Each row is a point. Each copy is the shape, with its points in the same order, stretched, turned, moved and blurred by noise. Say if it was mirrored as well.

Shape (5 x 2):
[[-2.0 -1.0]
 [ 0.0 -6.7]
 [-0.8 -1.0]
 [-2.1  1.3]
 [ 4.9  6.5]]
Copy 1 (5 x 2):
[[ 2.6 -0.4]
 [ 6.6  4.6]
 [ 2.3  0.9]
 [ 2.1 -2.3]
 [-7.1  4.2]]
Copy 1 is: only turned
Copy 2 (5 x 2):
[[ 0.6 -1.9]
 [ 6.6  0.2]
 [ 0.7 -0.8]
 [-1.4 -1.8]
 [-6.3  5.5]]
Copy 2 is: only turned
Copy 3 (5 x 2):
[[ 1.8  0.3]
 [ 4.8 -3.4]
 [ 1.3  0.3]
 [-1.3  1.6]
 [-7.0 -0.5]]
Copy 3 is: mirrored

Shape (8 x 3):
[[ -2.1  -0.9   2.6]
 [  2.4  -1.9   2.1]
 [  1.4  -6.4  -1.2]
 [  2.4   1.3   2.5]
 [  1.6   1.2  -4.6]
 [  2.1   1.2   1.0]
 [ -3.5  -2.5  -0.7]
 [-10.2  -6.7  -3.7]]
Copy 1 (8 x 3):
[[-3.4 -1.7  1.3]
 [-1.9 -4.5  0.2]
 [-2.3 -3.5 -6.2]
 [ 0.4 -4.2  2.7]
 [ 2.5  1.8 -2.7]
 [ 0.8 -3.3  1.5]
 [-4.0  1.3 -2.1]
 [-9.5  6.8 -7.7]]
Copy 1 is: only turned
Copy 2 (8 x 3):
[[-3.7 -1.5  1.0]
 [-0.7 -2.3  3.1]
 [ 0.5 -6.7  1.4]
 [-1.3  0.6  2.9]
 [ 1.7  0.9 -1.2]
 [-0.5  0.6  2.1]
 [-2.8 -3.1 -1.1]
 [-5.1 -7.3 -5.5]]
Copy 2 is: only turned

Shape (6 x 3):
[[ 1.5 -1.4 -2.9]
 [ 1.0 -0.7 -6.4]
 [-4.4  0.0  4.8]
 [-3.6 -0.4  3.4]
 [-0.5  1.3  4.2]
 [-0.6 -7.3 -1.2]]
Copy 1 (6 x 3):
[[-3.9  1.7 -0.7]
 [-5.6  0.1 -2.0]
 [ 3.9  1.7  1.4]
 [ 2.0  1.1  1.1]
 [ 2.0  2.1  3.5]
 [-2.8  3.8 -5.1]]
Copy 1 is: only turned
Copy 2 (6 x 3):
[[-3.9  3.8 -0.6]
 [-5.0  4.3 -4.5]
 [ 3.0 -7.0  4.5]
 [ 2.0 -5.3  3.7]
 [ 3.4 -1.4  3.9]
 [-7.7 -1.5  4.0]]
Copy 2 is: mirrored

Shape (7 x 4):
[[-0.4 -2.7 -0.3  6.7]
 [-0.6  4.6 -1.6  4.3]
 [ 3.9 -3.0  2.5  1.6]
 [-0.8 -0.9  1.3 -0.4]
 [-4.9  5.4  2.2  0.5]
 [-5.2  0.5 -1.0  0.7]
 [ 4.5 -1.4 -1.5 -1.6]]
Copy 1 (7 x 4):
[[-4.4 -0.9 -2.8 -7.7]
 [-1.8  1.2  4.4 -6.6]
 [ 1.8 -2.5 -4.3 -2.5]
 [-2.1 -2.3 -0.8  0.6]
 [-4.2 -4.9  7.4 -0.9]
 [-6.8 -0.8  1.9 -0.4]
 [ 3.1  3.1 -4.0  0.7]]
Copy 1 is: mirrored
Copy 2 (7 x 4):
[[ -7.7   3.3  -0.3  -4.0]
 [ -4.8  -4.1  -5.4   0.1]
 [ -0.4   0.4   4.8  -5.4]
 [  1.1   0.8   0.0  -1.2]
 [  1.2  -2.0 -10.1   0.1]
 [ -0.8   2.6  -5.6   1.9]
 [  1.0  -2.7   6.6   0.6]]
Copy 2 is: mirrored

Shape (8 x 4):
[[ 2.2 -3.1  2.8 -2.3]
 [-0.8  1.5  0.6 -2.8]
 [-0.4 -5.9  2.6  3.9]
 [-1.3 -4.1  2.3  6.6]
 [-3.9  0.7  0.4 -5.3]
 [-1.5 -3.1 -1.6  7.4]
 [ 1.4 -3.1 -0.8 -6.1]
 [-0.2  0.5 -0.2  4.4]]
Copy 1 (8 x 4):
[[-1.5  2.7  0.2  0.9]
 [-0.6 -0.5  0.2  3.9]
 [-4.5 -1.3  3.1 -7.4]
 [-3.4 -3.1  4.3 -9.1]
 [-2.9 -2.0  0.3  5.1]
 [-2.1 -4.4  3.3 -9.2]
 [-1.6  1.8 -3.6  3.7]
 [-0.5 -2.5  3.0 -3.6]]
Copy 1 is: only turned
Copy 2 (8 x 4):
[[ 3.0  3.5 -0.5 -1.8]
 [-0.8  2.4  0.4  1.5]
 [ 0.5  1.9 -5.8 -6.1]
 [-1.1  0.4 -7.0 -4.0]
 [-2.6  5.1  0.6 -1.8]
 [-2.2 -3.5 -5.8 -3.4]
 [ 1.9  2.6  3.3 -3.3]
 [-1.1 -2.0 -3.4  1.3]]
Copy 2 is: mirrored
Copy 3 (8 x 4):
[[-5.4 -6.7 -2.8  0.5]
 [-0.7 -4.2  1.6  2.9]
 [-0.8 -4.4 -5.5 -4.2]
 [ 1.8 -1.0 -6.3 -3.8]
 [ 0.5 -7.1  3.8  2.1]
 [ 2.3  2.9 -2.0 -3.3]
 [-6.4 -8.4  3.5  0.2]
 [ 1.4  1.2 -1.9  1.0]]
Copy 3 is: mirrored

Shape (10 x 4):
[[ 3.1  9.1 -1.4 -0.9]
 [ 1.7 -3.1 -1.7 -3.7]
 [-0.4 -3.0  0.0  2.1]
 [-0.3 -2.7 -1.7 -1.8]
 [-4.8 -2.9  0.0  1.6]
 [ 0.5 -2.7 -1.6 -0.4]
 [-7.7  2.7  1.0  0.4]
 [ 1.8 -2.8  1.9 -3.5]
 [ 3.1  4.5 -1.1  1.9]
 [ 1.1 -1.8  0.0  1.7]]
Copy 1 (10 x 4):
[[-9.0  1.2  5.9 -7.3]
 [ 5.6 -0.5 -5.2 -2.6]
 [ 4.5  1.2 -1.1  3.2]
 [ 5.6 -1.2 -2.9 -0.1]
 [ 4.9 -3.4 -0.7  6.4]
 [ 5.6  0.7 -2.0 -0.2]
 [-1.7 -7.6  2.5  5.7]
 [ 3.1 -1.0 -7.6 -0.6]
 [-3.6  3.2  4.6 -3.7]
 [ 3.1  1.8 -1.0  0.9]]
Copy 1 is: mirrored
Copy 2 (10 x 4):
[[ 7.0 12.2 -3.3 -0.5]
 [ 1.8 -2.7  0.2  2.5]
 [-4.9 -3.8  2.5  0.7]
 [-0.3 -2.6  0.3  0.8]
 [-6.1 -3.8  0.3 -1.3]
 [-1.5 -2.6  1.7  0.7]
 [-4.0  3.7 -4.1 -4.2]
 [ 0.0 -2.2 -0.2  5.3]
 [ 1.9  5.5  0.9  0.3]
 [-3.0 -2.2  2.1  1.4]]
Copy 2 is: mirrored

Shape (10 x 6):
[[ 5.6 -7.4  2.0 -1.7  0.3 -4.0]
 [ 0.8 -3.3 -0.1  4.1  3.2  5.6]
 [ 2.1  1.5 -1.4 -2.2  0.5  0.6]
 [ 1.4 -7.8  3.1 -6.0  1.1 -4.1]
 [-4.4  0.1 -2.2  1.4 -4.5  0.2]
 [ 0.5  2.7  2.7  1.5  2.0 -4.6]
 [-4.0  0.7 -3.6  2.3  3.0 -4.3]
 [-5.2  0.8 -1.5 -1.2 -3.6 -2.9]
 [ 4.9 -0.6  5.4  1.6  0.2  5.3]
 [ 2.6  2.4 -2.3 -1.0  4.4  2.2]]
Copy 1 (10 x 6):
[[ 1.3  4.9 -6.8 -1.7 -3.5 -3.9]
 [ 1.5 -5.3 -1.3  3.9 -4.7  0.8]
 [ 1.8 -1.8  1.5 -4.5 -0.1  1.0]
 [-4.4  5.3 -6.8 -3.4 -1.7 -2.0]
 [-2.1  1.6  5.9  3.0  0.0  1.8]
 [ 3.3 -2.8 -4.2 -2.5  3.7  1.2]
 [ 0.2  1.9 -1.6 -1.0  2.6  7.1]
 [-3.5  3.0  4.2 -0.1  2.5  3.0]
 [ 3.5 -8.9 -1.3  1.4 -3.1 -5.3]
 [ 3.3 -4.8 -0.5 -5.4 -0.5  3.2]]
Copy 1 is: only turned
Copy 2 (10 x 6):
[[-1.4 -0.7  0.2 -8.4 -2.9  1.0]
 [ 1.9  2.7  5.2  0.8 -1.9  7.3]
 [ 0.7 -0.5 -1.0  0.6  2.9  0.2]
 [-5.6 -0.4 -3.4 -7.2 -1.7  4.2]
 [-4.3  1.2  3.0  5.2 -0.5 -3.6]
 [ 0.1  4.9 -1.0 -2.1  3.5 -4.5]
 [-3.7  2.5  5.3  0.0  5.8 -6.9]
 [-6.9  0.5  0.7  3.3  2.4 -5.7]
 [ 4.7  3.5 -2.6 -0.4 -4.0  7.8]
 [ 2.4  0.8  0.6  0.1  4.9  1.7]]
Copy 2 is: only turned
Copy 3 (10 x 6):
[[ 6.0  1.6  4.2  2.2  1.8 -0.1]
 [ 1.3  2.6 -2.6  0.9  4.2 -8.6]
 [-3.2  0.0  0.6  1.9  1.2  1.5]
 [ 7.1  0.9  1.1  2.2 -3.0  2.8]
 [-2.0 -4.8 -0.5 -6.7 -1.1 -0.1]
 [-3.0  5.8  0.4 -2.2 -0.9  3.4]
 [ 1.5  2.1 -4.7 -5.1  4.3  3.4]
 [-1.7 -3.7 -1.3 -6.7 -3.2  4.2]
 [-4.2  3.7  3.2  3.5 -2.3 -7.0]
 [-3.1  3.1 -1.8  3.9  4.4 -0.1]]
Copy 3 is: mirrored
Copy 4 (10 x 6):
[[ 3.4  1.1  4.9  7.8 -0.8 -2.9]
 [-0.4  7.5  4.1 -5.4  6.1  1.3]
 [ 2.8  0.9 -2.1  0.5  0.5 -2.4]
 [ 2.9 -3.5  5.0  5.4 -3.5 -3.9]
 [-3.0 -3.4 -0.4  1.0  3.0  3.3]
 [ 5.8 -0.5  3.0  0.8  1.3  3.3]
 [ 0.6  0.9  1.9 -3.5 -2.3  6.3]
 [-1.5 -6.1 -0.5  1.8 -0.3  3.1]
 [ 4.5  3.8  3.0  0.3  9.1 -3.0]
 [ 3.8  5.2 -1.7 -4.0  0.5 -1.9]]
Copy 4 is: only turned

Shape (12 x 6):
[[ 4.3 -0.9 -6.5  0.3 -2.6 -1.4]
 [ 4.1 -1.2  3.5  1.5  6.6  0.2]
 [ 0.8  4.3  2.6 -2.9  4.5  1.5]
 [ 2.0 -2.8  1.9 -3.3  0.0 -0.6]
 [ 0.0  1.7 -0.5 -1.8  2.3  3.8]
 [-2.3  0.4 -2.9 -1.9 -5.6 -1.4]
 [-1.7 -1.3 -2.4  0.8  1.0 -3.7]
 [ 2.4 -7.8  4.5 -3.6  1.8  2.1]
 [ 0.9 -3.7 -3.5  1.3 -1.5 -0.9]
 [ 4.6  4.6  5.1 -2.4 -1.9  1.6]
 [ 0.8  1.0 -3.3  3.6  1.3  2.0]
 [ 1.5  0.7  3.2  5.9 -9.3  2.1]]
Copy 1 (12 x 6):
[[-3.2 -2.4  0.2 -5.5 -4.8  2.9]
 [ 0.1 -1.2  5.8  7.8  5.9  4.4]
 [-5.0 -1.0  6.5  3.5  3.5 -1.4]
 [-2.2 -0.8 -0.6  0.5  6.0 -0.2]
 [-5.1 -4.9  4.5  3.0  1.3 -2.5]
 [-2.4  1.1 -3.1 -5.7 -1.5 -2.4]
 [-1.1  3.3 -0.3  2.2 -2.2  4.2]
 [-0.7 -4.0 -1.3  5.8 10.7 -0.4]
 [-0.2 -1.4 -1.3  0.2 -1.1  2.4]
 [-1.8 -1.0  3.2 -5.1  7.5 -4.4]
 [-1.1 -3.0  4.1  2.4 -3.1  1.2]
 [ 7.4 -0.5 -2.6 -7.6  5.5 -5.2]]
Copy 1 is: only turned
Copy 2 (12 x 6):
[[ 1.4 -5.2 -1.8  3.6 -1.4 -1.8]
 [ 3.0  3.4  2.9  1.2 -1.1 -1.7]
 [ 2.8  1.3  4.2 -3.9 -1.9  1.4]
 [ 0.1  1.3 -2.6  0.3  2.6  0.4]
 [ 1.6 -1.3  4.8 -3.2 -0.7 -0.7]
 [-3.7 -2.9 -3.6  1.2  1.7  3.6]
 [-3.0  0.1 -1.5  1.8 -2.8 -0.1]
 [-0.4  3.3 -1.5  0.0  6.0 -2.9]
 [-1.9 -1.9 -1.4  3.6  0.5 -1.7]
 [ 4.4  0.1 -0.1  1.1  3.8  6.0]
 [ 0.8 -3.1  4.4  1.5 -1.7 -1.6]
 [-0.9 -2.3 -2.6  9.8  9.0  7.6]]
Copy 2 is: mirrored
Copy 3 (12 x 6):
[[-2.1  6.0 -5.2 -7.0  2.5  1.6]
 [ 2.9  1.9 -5.2 10.8  0.0 -3.3]
 [ 3.1  3.0  1.8  7.5  0.2  3.4]
 [ 0.9  0.2 -1.5  4.3  5.0  1.1]
 [-0.6  4.7  2.4  2.4  1.4  2.9]
 [ 0.2  0.4  4.4 -6.8  3.9  4.3]
 [ 0.4 -2.2 -0.5  0.5 -0.3  1.0]
 [-0.9 -1.3 -2.7  9.2  7.1 -2.0]
 [-1.5  1.6 -2.3 -3.1  2.4 -0.4]
 [ 6.7  5.7  1.3  2.7  4.9  2.0]
 [-0.3  5.5 -0.3 -2.0 -1.1 -0.5]
 [ 6.7  4.6  4.8 -7.4  5.6 -3.6]]
Copy 3 is: mirrored

Shape (11 x 8):
[[-1.9  5.4 -0.8  0.2 -3.5  0.4 -2.4  0.3]
 [-2.4  0.1 -1.2  3.6 -1.3  2.2  0.1  2.1]
 [-1.0  4.4 -4.5  2.2  2.1 -1.4  3.8  2.8]
 [ 1.2 -2.1  5.8 -6.7  3.2  4.2  0.3 -2.4]
 [ 0.0 -0.7 -1.0 -3.0 -4.0 -6.2  6.1  5.9]
 [ 2.6 -3.5  7.6 -4.7 -0.2  6.6  4.7 -4.7]
 [-1.1  0.9 -3.2  2.6  1.0  0.6  0.3 -1.8]
 [-2.6 -0.7 -5.1  2.0  0.1 -0.3 -2.3  4.3]
 [-0.9 -0.2 -1.4  1.4 -3.0 -7.9  1.7 -0.8]
 [ 1.3  1.6 -7.1 -0.2 -1.3  2.6  1.0 -0.8]
 [ 6.6 -3.0  7.2 -1.9  0.2  1.1  0.2  1.4]]
Copy 1 (11 x 8):
[[-1.6 -2.5 -4.1  1.4 -1.9  3.3 -6.8 -2.6]
 [-3.4 -0.8 -2.2 -2.0 -1.2 -2.3 -1.3 -3.3]
 [-1.8 -3.5 -1.4 -1.4 -6.5  1.0  2.7 -2.0]
 [ 8.1  0.3  4.8  8.2  5.4 -2.7 -1.3 -5.4]
 [-3.1  3.0  5.1  5.7 -7.1  1.3  5.3  3.0]
 [ 8.7  4.7 -0.5  7.5  7.6 -7.7 -1.9 -1.4]
 [ 0.9 -1.5 -3.8 -2.7  0.3  1.6  0.0 -1.6]
 [-3.6 -1.5  3.0 -2.5 -5.0  1.5  0.3 -4.6]
 [-2.0  2.1 -3.8  3.1 -1.1  6.1  2.7  4.7]
 [ 1.7  0.0 -1.8 -5.0 -2.1  2.3 -1.6 -0.7]
 [ 4.8  7.5  2.5  8.9  3.5 -0.8  4.0 -5.9]]
Copy 1 is: mirrored
Copy 2 (11 x 8):
[[-1.2  2.7 -1.7 -4.3 -1.8 -0.3 -0.2  3.2]
 [-0.8  2.1  0.8  0.8 -2.7  0.9 -3.4  2.2]
 [-1.8  7.7 -2.5  3.3  0.9  1.2 -1.2  1.7]
 [ 1.7 -3.9 -5.9 -0.9  2.2 -1.7 -3.1  2.3]
 [ 1.0  2.7 -4.3  2.9 -6.0  3.8 -5.1 -5.2]
 [ 4.9 -5.7 -4.7  1.7 -0.5  0.7 -6.9  3.8]
 [ 0.2  3.9 -0.4  2.5 -0.2 -1.4 -1.0  3.3]
 [-1.4  3.7  0.5  0.6 -1.0  1.5  1.0  0.4]
 [ 4.2  2.1  0.7  2.1 -6.5 -0.6 -5.6 -2.9]
 [ 0.7  5.3 -1.3  1.1 -0.1  0.3  3.0  4.6]
 [ 3.3 -3.7 -1.9 -1.2  0.5  4.1 -7.1 -1.4]]
Copy 2 is: only turned
Copy 3 (11 x 8):
[[-4.5 -6.1 -1.4  2.9 -0.9  2.1  0.1  2.7]
 [-1.1 -5.0  3.0  1.2  0.0 -0.7 -1.2 -0.4]
 [-7.8 -2.0 -0.1 -2.0 -1.6  0.8 -3.8 -1.7]
 [ 6.1  4.1 -2.4 -0.4 -1.9 -3.9 -2.2  6.7]
 [ 3.1  3.2 -2.7 -2.9 -8.0  2.9 -2.1 -8.9]
 [11.1  4.7 -4.0 -0.5  0.7 -6.5 -2.6  4.2]
 [-3.9 -1.9  0.7  2.8  0.7 -1.2 -0.1  0.0]
 [-3.7 -3.3  3.8  3.4 -3.3  1.4 -1.3 -1.1]
 [-0.6  1.9 -0.8  1.1 -3.3  2.3  3.8 -7.2]
 [-3.7 -0.6 -2.6  6.7 -2.4  0.1 -4.5  0.7]
 [12.3  6.5  0.5 -0.6  1.8  2.8 -1.6  2.1]]
Copy 3 is: mirrored
Copy 4 (11 x 8):
[[ 2.4  0.7 -5.4 -3.7  2.8 -3.6 -1.2  4.6]
 [ 5.6 -0.3 -2.9 -1.5  0.9 -0.6  1.1 -2.6]
 [ 3.5  1.2 -1.4 -2.7 -6.4 -5.5  2.7 -2.4]
 [-1.1  0.9 -0.9  1.1 -0.4  5.0  3.3  7.0]
 [ 9.1  4.6  4.2  2.0 -1.7 -5.8  2.8  2.3]
 [ 5.0  1.0  1.6 -1.5  0.9  5.8  8.4  8.0]
 [ 0.8 -0.7 -0.3 -5.2 -3.0 -0.4  1.1 -2.3]
 [ 3.4  1.5 -2.1 -0.7 -0.2  0.1 -2.4 -5.3]
 [ 0.9 -1.4  5.1 -2.3 -1.3 -5.7 -0.9 -0.4]
 [ 2.3  4.8 -1.7 -7.8 -1.1  2.0  1.3 -1.0]
 [ 1.0  2.4  1.5  4.8  5.9  2.5  5.4  0.0]]
Copy 4 is: mirrored

Shape (11 x 8):
[[ -1.1  -1.9  -3.6   1.3   4.7  -1.4   0.3  -2.7]
 [  1.0   0.5   0.4   1.1   1.3  -2.3   5.3  -3.1]
 [  0.5   3.4  -0.1   0.7   2.3   7.4  -1.5   5.4]
 [  1.6   0.5  -1.7   0.8  -1.2  -1.4   0.9  -5.3]
 [ -2.9   0.7   0.0   1.9  -2.1   0.8  -1.5  -4.7]
 [  1.3   3.5  -2.2  -4.0  -2.2  -2.0   0.0   1.0]
 [  3.3   3.5  -0.5   1.4   0.0   0.2  -1.4  -4.5]
 [  0.7  -0.6   0.2   0.0   1.4   4.8   2.3  13.7]
 [  1.2  -9.7  -0.9   1.4   2.1   1.5  -0.3  -4.4]
 [ -1.1   2.2   2.5 -11.9   0.5  -0.1  -1.2  -1.6]
 [ -0.1   3.9  -4.2  -2.0  -0.8   4.0   1.5  -4.8]]
Copy 1 (11 x 8):
[[-0.5  1.1 -3.1  1.2  0.2  3.3 -2.6  1.5]
 [ 1.1 -0.6  0.1  0.2 -2.9 -2.9 -4.5 -2.7]
 [ 3.1 -0.6  1.1 -1.3 -3.0  0.7  9.6  2.1]
 [-3.5 -0.3 -0.3 -2.4 -0.2 -1.4 -3.2 -1.7]
 [-2.7  2.4  1.0 -4.1  3.1  0.0  0.6 -3.6]
 [-4.5 -2.8  3.2  3.4 -2.2 -0.2  0.7 -0.9]
 [-1.9 -1.0  2.6 -5.4 -2.0  0.4 -1.0 -0.9]
 [ 5.8 -3.3 -1.1  7.6 -1.3 -3.1 10.0  6.0]
 [ 0.8 -3.3 -9.0 -1.1  5.5  1.8 -4.1  1.8]
 [-4.6 -7.2  4.3  5.1 -1.3  6.8 -0.5 -6.4]
 [-4.5  0.0 -0.1 -2.9 -4.6 -0.4  1.8 -4.8]]
Copy 1 is: mirrored
Copy 2 (11 x 8):
[[ 2.0  4.9 -4.7 -0.5 -1.5  1.6  6.9  0.6]
 [-0.1 -0.9 -0.1 -2.6 -3.4  0.2  3.8 -0.4]
 [ 1.9 -0.9  0.3  5.2  3.1  4.7  2.7  4.3]
 [-4.9  1.8 -0.7 -2.4 -0.2  3.0  1.3  0.6]
 [-7.3  2.6  0.5  1.9 -0.3  4.9  1.1 -0.9]
 [-2.7  0.7 -3.0 -1.0  4.7 -0.2 -1.8  2.7]
 [-3.7  2.2  3.5 -3.6  0.4  4.8  0.5  2.9]
 [ 5.2 -5.3 -5.6  5.5  5.1 -1.1  7.7  2.9]
 [ 0.2  0.0 -7.5 -0.1 -1.3  7.8  6.9 -3.3]
 [ 3.8 -2.6 -2.6  1.2  4.6  2.5 -8.4 -1.7]
 [-4.1  2.2 -4.0  1.4  0.3  4.6 -1.0  4.7]]
Copy 2 is: mirrored
Copy 3 (11 x 8):
[[ 4.2 -3.0  2.1 -2.3  2.4 -0.3  3.2 -0.1]
 [ 5.4 -2.4  2.5 -2.3 -1.5  2.8  0.3 -2.0]
 [-0.3 -1.9  2.7  4.5  1.9  6.4 -0.6  3.0]
 [ 3.8  0.5  2.9 -3.2 -1.2 -2.0  0.3  1.1]
 [ 3.5 -0.1  1.8  1.2 -2.2 -5.2  1.1 -0.2]
 [-1.9  0.0  0.0 -3.8 -1.5  2.7 -1.6 -1.2]
 [ 2.6  0.3  3.2 -1.0 -1.3  0.5  1.3  4.4]
 [-0.3  0.0  1.4  1.8  4.6 10.4 -4.3 -3.0]
 [ 7.5  1.7  3.4 -4.0  6.4 -6.0 -1.2  5.8]
 [ 0.5 -3.3 -6.3 -3.2 -2.6  0.1 -5.4  0.1]
 [ 0.2 -3.6  5.6 -0.7 -2.7 -1.4 -1.4  2.5]]
Copy 3 is: only turned
Copy 4 (11 x 8):
[[-3.5  2.3  0.3  1.8 -0.2 -1.2  3.3  6.6]
 [-2.7 -2.8 -3.9  1.8  2.6  0.8 -1.7  3.6]
 [ 2.7  1.7  7.0 -4.1  6.6  5.2  1.9 -0.6]
 [-5.6  0.6 -1.8  2.3 -3.1 -0.5 -1.5 -0.5]
 [-3.0  3.7  0.0 -1.9 -4.8  0.2 -1.3 -0.5]
 [-2.8 -4.6  0.3 -1.9 -0.2  0.1  2.9 -1.5]
 [-7.6 -0.5  1.0  0.2 -0.1  0.3 -2.7 -2.1]
 [12.6 -0.7  6.5 -2.5 13.1  3.5  3.0  1.4]
 [ 1.2 11.3 -3.9  5.3 -1.5 -3.0  2.9 -0.2]
 [-2.6 -3.8 -5.5 -7.2  0.6  1.0 12.3 -3.0]
 [-6.5  0.3 -0.2 -0.2 -4.8  6.5  1.6 -0.5]]
Copy 4 is: only turned

Shape (13 x 9):
[[ -1.7   0.9  -2.6   4.3   1.7  -0.5   1.1   3.3   2.3]
 [ -4.8   1.6   0.2  -2.7  -0.2  -0.4 -10.5  -3.2   0.7]
 [ -4.1   1.4  -3.0  -1.4  -5.9   1.4   2.2  -1.2  -1.2]
 [ -4.8  -3.5   9.9  -1.0   3.0  -1.5  -3.7   2.5   2.9]
 [ -4.6   3.2  -2.0  -1.8   4.5   0.0  -3.8   1.6 -13.5]
 [ -0.3  -3.4  -1.2  -3.3  -1.8   3.0   1.3   3.1  -1.0]
 [ -1.6  -2.1  -0.7   2.7  -5.3  -0.2   2.7  -5.9   3.0]
 [ -0.5  -3.8  -2.9  -1.4   0.1  -0.4  -3.5   0.8   2.7]
 [  5.1   3.4  -2.9  -1.3   3.4   0.5   2.6   3.9  -1.6]
 [ -3.9   3.3   4.6  -1.6   3.0   3.2   0.5   2.0   3.1]
 [ -3.4  -0.4  -0.3   2.0   0.1  -2.2   1.1   4.1  -6.4]
 [ -4.0  -3.1  -1.3  -1.8   1.9   2.6   2.4   1.9  -1.9]
 [ -3.7  -2.5  -0.9  -4.5   3.3  -2.1   2.2   4.0   2.0]]
Copy 1 (13 x 9):
[[ -0.7   0.6  -2.1  -1.3   6.6  -1.8   1.2   0.9   0.3]
 [  4.6  -8.0  -1.0  -3.5  -4.0  -0.2   0.6  -3.2  -8.9]
 [ -0.3  -2.2   2.4   0.9  -4.1  -4.6   1.1   2.2   5.7]
 [ -2.9   5.2   3.4  -3.3   3.7  -0.7  -0.7   3.4 -11.1]
 [  2.3  -1.4 -13.6   2.1  -1.8   2.5  -6.3   1.4   1.0]
 [ -2.1   0.5   2.6  -2.2  -0.5   4.8  -0.6   5.4   5.3]
 [ -5.5   0.0   3.8   1.6  -2.9  -4.8   5.2  -2.3   0.0]
 [ -1.5  -3.5   0.6  -2.7   1.4   5.4   1.8   2.4  -1.8]
 [  4.1   4.9  -2.6   4.0   4.4   5.0  -1.9   1.2   5.8]
 [  4.4   2.8   4.8   0.8   3.4  -2.8  -3.8  -0.6  -2.5]
 [ -3.6   3.2  -7.0  -0.3   1.8  -1.9  -0.8   5.8   2.5]
 [ -3.2  -0.4   0.0   0.2   2.6   4.0  -2.8   3.5   2.8]
 [ -1.4   0.5   2.6   4.2   6.2   4.7  -1.9   6.5  -0.1]]
Copy 1 is: mirrored
Copy 2 (13 x 9):
[[ -0.1  -2.1   0.5  -3.5   1.8  -3.8  -2.9   2.0  -2.4]
 [ -0.4   6.4   6.1   4.2  -5.3  -4.3   1.3   2.5   3.9]
 [  2.0   0.0   2.1   1.9   7.2  -0.8   3.3   1.9   1.2]
 [ -3.4  -3.7   8.1   2.5 -11.3   2.0   2.7   3.5  -1.5]
 [  9.6   1.2  -2.2   2.9  -7.9  -0.9  -1.4   7.8   5.5]
 [  0.8  -3.3  -2.1   4.6   0.4   0.2   4.1  -1.2  -0.9]
 [ -3.7   2.1   4.3  -1.0   7.7   2.1   0.7   1.4   1.3]
 [ -3.3   1.7  -1.1   2.1  -0.5  -2.9   2.6   1.2  -0.8]
 [  2.0  -1.6  -2.7  -5.9   1.6  -4.1  -0.9  -3.5   1.8]
 [ -1.0  -5.8   7.2   0.8  -3.6  -1.4  -0.2  -0.4   2.4]
 [  5.1  -1.7  -0.9  -0.4  -1.8   0.4   0.2   5.8  -2.5]
 [ -0.4  -5.2  -1.7   4.6  -1.3   0.9   2.5   4.2   1.2]
 [ -3.5  -4.6  -0.1  -0.6  -0.5  -2.2   6.0   5.1   0.4]]
Copy 2 is: only turned
